Each row of a before or after table is a point. The points were changed in one or more steps. Then noise was added and the rows were shuffled. The steps act on how far a point lies along the listed directions, d1 being the first. What was done? A step turns or swaps two directions, mirrors them in a line or flattens them onto one, adds a multiple of one to another, or multiplies one. Angles are multiples of 10 degrees, from the lower direction toward the higher: turns from -170 to 170, lines from 10 to 170 but not 90. Use the fewest steps. Two steps may share a direction if one is a turn and the other turns, adds or multiplies; they go together, in the order done. Otherwise the lowest direction goes first.

Directions:
(1): [ 16 -47]
(2): [-47 -16]
Before (9 x 2):
[[ 15  37]
 [-69  11]
 [ 32 -14]
 [-24  52]
 [ 24  21]
 [-12  17]
 [ 31 -27]
 [ 17  38]
 [-68 -36]]
After (9 x 2):
[[ 27  29]
 [ 31  12]
 [ 28  30]
 [ 25 -23]
 [ -4  20]
 [-77 -11]
 [-62  35]
 [ -5  58]
 [ 20 -37]]
Steps: turn d1 and d2 by 20 degrees

Directions:
(1): [-15 -33   3 -20  71  24]
(2): [-64  -6 -20  49   5 -18]
Before (14 x 6):
[[ 94  13  36 -67  -3  31]
 [-11   3 -11  16 -45 -21]
 [-15   8   1  28 -46 -15]
 [-13   8 -17  29 -41 -37]
 [104   2  49 -53 -58  15]
 [ -8   9 -12  33 -43 -16]
 [-13  32 -22  26 -16 -17]
 [-25  -2 -14  22 -34  -6]
 [ 12  -8  11  -2   2   0]
 [-22   7   5  20 -35 -12]
 [-24  -6  -7  14   4   3]
 [-14  23  -7  32 -33 -24]
 [-24  -6 -17  21  58  16]
 [-32 -25  -3   4  23 -25]]
After (14 x 6):
[[ 93  12  35 -67  -1  31]
 [111  23  48 -40 -99  -1]
 [-25  -7  -8  14   9   4]
 [ 10  -9  12  -4   4   3]
 [ -5  42 -11  42 -73 -37]
 [-15  23   3  30 -63 -20]
 [-21  12 -15  29 -61 -15]
 [ -4  28 -18  44 -82 -54]
 [-32 -28 -16   8 102  32]
 [ -5  22 -13  27 -84 -34]
 [  0  27 -13  45 -85 -31]
 [ -8  25  -2  38 -89 -28]
 [-35 -34  -1  -2  44 -19]
 [ -7  45 -23  37 -47 -28]]
Steps: multiply d1 by 2

Directions:
(1): [ 24   2  41  26  16 -44  59 -54 -12 -35  25]
(2): [ 30  34  46 -76  28  -4 -12  28  22 -35  -2]
(3): [ 38  62 -13  31 -10  22 -51 -52  30  -9  -1]
(4): [-23  17 -52 -28  56  55  38 -29 -12 -16  14]
(5): [ -6 -59 -36 -13  26 -42 -52 -25  24 -41  18]
Before (12 x 11):
[[ 46  33  44 -33 -30 -15 -43  73  20  27 -22]
 [ 49  30  29   0  22  -3 -31 -35  16 -18   5]
 [-47 -56 -76  32 -35 -20 -46 -19  -8  37  -3]
 [ 24  73  16 -26  45  45   6 -38   8 -31  17]
 [ 20  37  42  29 -30  14 -31  57  33  53 -39]
 [ 36  31  49  36 -44   3  13  19  38  -2 -35]
 [  7   3  27 -60  -7  17 -32  49  -1   8 -21]
 [  8 -48 -68 -29  16  35 -43   6  48 -22   5]
 [ -4 -17  69   7 -12 -37  68 -12 -33 -27  37]
 [ 29  65 -36 -52  42  88 -27  -6  28 -38   8]
 [-47 -21  12  34 -52  27  37  24 -52  34  -1]
 [ 23 -18  37 109 -53 -55  27 -21 -31  13   7]]
After (12 x 11):
[[-33 -14  36  18 -58  13  25  39 -41  28  -5]
 [ 23  73  12 -24  46  46   7 -40   8 -30  17]
 [  1  30   8  48 -22  33 -15  38  20  61 -34]
 [ 20  25  20  54 -38  19  29   2  28   5 -31]
 [-12 -19  58  13 -10 -30  73 -19 -36 -24  38]
 [ 14 -45 -58 -37  14  30 -48  13  51 -23   3]
 [ 26 -16  44 104 -54 -59  24 -17 -31  12   7]
 [-24 -48 -36   9 -44 -43 -67   4   7  28 -10]
 [-13  -5  -8 -38  -2  38 -14  27 -13  17 -15]
 [ 12  20 -20   4 -16  20 -11  35  -3  43 -11]
 [ 37  25   8  13  26   9 -19 -49   9 -14   8]
 [ 30  65 -33 -53  41  87 -28  -5  29 -38   7]]
Steps: flatten d2 and d4 onto the line at 50 degrees

Directions:
(1): [ 49  42  39 -29  26  -3  12 -45  65  -5   7 -25   6  42  38 -12  49  44]
(2): [ -5  14 -19 -51 -49  30 -41 -90 -33  -4  -5 -24  22  24  13  -6 -34 -40]
(3): [ -5  59 -91 -50   7   9  12  41   6 -15  14 -46  28 -32 -21   7  20  18]
Before (12 x 18):
[[ -15    9  -70   -1    5   -5   -1   49  -28   -5   -9  -24    1  -59
   -37   24  -31  -28]
 [  -5  -36   52   49    2   16  -17  -41  -10    4  -13   10   -6   24
    26  -21  -40  -15]
 [ -40  -11  -62  -28  -57   23  -38  -17  -88    4  -13  -20   41  -36
   -55    3  -74  -44]
 [  15   17  -42  -47   -6   11   16  -18   24   -9    8  -43   20   13
     8    2   12    4]
 [ -51  -28 -106   -2  -29    4   -2   37  -83   -9    7  -15   14  -43
   -49   19  -59  -58]
 [ -35   17  -74  -34  -19   35   -7   18  -46   11   13  -31   27  -23
   -24   -9    6  -23]
 [   3  -14   -1   22  -32   21  -23  -43  -14   -1   -4    9    9    2
   -14    6  -38  -22]
 [  14  -23   87   39   -6  -13  -25  -55   -7   -8    6   15  -25   47
     7   -6   -7  -31]
 [  33   -7  102  -18  -10   14  -10  -80   67    8   -4   22  -17   40
    55  -16    1   16]
 [  30   14   18  -13   19   14    9    1   34  -13    5  -13   -7   -3
    25   -8   13   22]
 [  26   15   19  -60  -59   26  -19 -106    5  -23   -7  -44    4   58
    26   -4   -3  -35]
 [ -27  -13  -42  -15    2   15  -13   12  -31  -30    2   -3    1  -20
   -12    3  -13  -15]]
After (12 x 18):
[[ -18  -25  -13  -31  -85   29  -31  -69  -54  -18  -14  -19   -3   21
    -8    6  -50  -76]
 [ -24  -12  -40   -3   19    7    2   42  -17  -29    5    0   -5  -29
   -16    5    2    1]
 [ -48  -29  -62   23  -17   -4   -1   83  -73    7   -9    5   21  -73
   -78   11  -53  -15]
 [   9  -32   93  -20  -49   29  -40 -116   18   11  -13   32  -15   40
    49  -16  -43  -29]
 [ -39  -27  -93   33   23  -24   40  120  -40   -9   16   -3   -1  -62
   -58   24  -15  -10]
 [  -5  -31    3   47  -22   11  -14   -9  -18    2   -5   24   -2  -12
   -24   10  -39  -20]
 [  -9  -55   68   65    3   12  -17  -35  -16    9  -17   24  -15   23
    24  -21  -46  -20]
 [  26   19    8  -30    1   25   -6  -27   19  -15    3  -22    2    4
    27  -10    0    8]
 [  -1   24  -66    6   34  -17   22   83    4   -7   -3  -28   -2  -64
   -37   24    0    4]
 [ -39   18  -86  -18    1   24   11   67  -37   11   17  -27   22  -43
   -38   -4   19   -7]
 [  -2   14  -68  -52  -19   18    9  -12    2  -11    7  -43   25    0
    -4    5   -4  -13]
 [   6  -43  101   53  -17  -13  -32  -64  -22   -4    2   30  -32   49
     5   -6  -23  -47]]
Steps: turn d1 and d2 by 50 degrees; multiply d3 by 1.3
